Each row is a point. Examples show where two turns around zero, p and q, send a point. Where does a point land after both, in the order given? Backwards means that the second turn is done in reverse. Each puzzle has new turns, and all numbers are rounded.

Turn p:
[-20 -37] -> [-33 -27]
[-25  44] -> [-7 50]
[ -1 -34] -> [-14 -31]
[-1 60] -> [22 56]
[ 46 -33] -> [ 30 -48]
Turn q:
[37 -6] -> [37  6]
[-51  11] -> [-52  -6]
[ 20 -54] -> [ 36 -45]
[-5 49] -> [-21  45]
Where do these land?
q, then p: [-14  57] -> [-11  58]
q, then p: [27 -2] -> [27 -4]
q, then p: [-14 -55] -> [-17 -54]

Turn p:
[12 32 49] -> [41 43 -1]
[-22  10  -4] -> [-11   8  20]
[-17 -16  30] -> [28 -9 24]
[ 27 -26 -76] -> [-59 -43 -44]
Turn q:
[ -3 -59 -36] -> [-13  13 -67]
[16  1 26] -> [ 22 -20   8]
[ 13  51 -37] -> [ 5 54 35]
[-26   6  48] -> [-14 -48  23]
Where do these land?
q, then p backwards: [ 13  12 -64] -> [12 64 11]
p, then q: [-16  39 -13] -> [-21  -5  38]
q, then p backwards: [ 35 -21  37] -> [ 20 -42  29]
q, then p backwards: [-31 -30  41] -> [  5 -47 -36]

Turn p:
[-22 -10  15  62   9 -10] -> [-42  39 -27  23  13  10]
[-27 -38 -36   0  20 -21] -> [-29 -13 -18 -37   5  39]
[74 17 22  9  1 58] -> [ 12 -24  32  72 -43 -29]
[ 24  18 -45   4 -13 -10] -> [ 27  -6 -28  -6 -39  10]
[-14  12  29  -8  16 -23] -> [ -1  -1 -10  -3  39 -21]
[-32   2  22 -14   7  27] -> [ 3  8 34  6 34 11]
[ 20  29 -28 -24   3  -7] -> [ 40 -25 -15  -6 -13   0]
[-24 -31  21 -29 -44 -14] -> [-11  24  34 -52   5 -21]
Turn q:
[-14   5   0 -31   9 -75] -> [-46  -2 -23 -12 -43 -48]
[ 21 -16  -1 -31   9 -29] -> [-15 -31 -18 -21 -23 -10]
[-18  22 -24  -6 -48  23] -> [ 53  33   7   0  -6 -17]
[-15 -14 -19  14   5  25] -> [ 11  21 -11   1  11  28]
[ 3 18 -6  0 22  9] -> [ -7   3  -3 -11  27  -5]
[ 35   0 -26  62 -14  18] -> [ 34 -14 -22  54  36  15]
[-12 -14  76  -9  16  30] -> [-29  -9  70 -13  -2  36]
Where do these land?
p, then q backwards: [-22 -52  37   8   2  -1] -> [-23  22  37  -1  47  -9]
p, then q: [-27  -5  -8 -30  54  41] -> [-18 -12  21  -9  21  70]
p, then q backwards: [ 35  27 -14 -22  47   2] -> [ 64 -12  -8  15 -17  -7]
q, then p backwards: [  5  16  20  14 -32  -1] -> [19 14 19 -9 -7 29]
q, then p: [ 18  10 -30 -23 -29  -5] -> [  3 -21 -17 -21 -34 -20]
q, then p: [ 16  11 -39  20 -17  18] -> [ -2 -29 -28  22 -28   3]
p, then q: [-26  -8  35  34 -25 -54] -> [-23  39 -23 -24  12 -58]
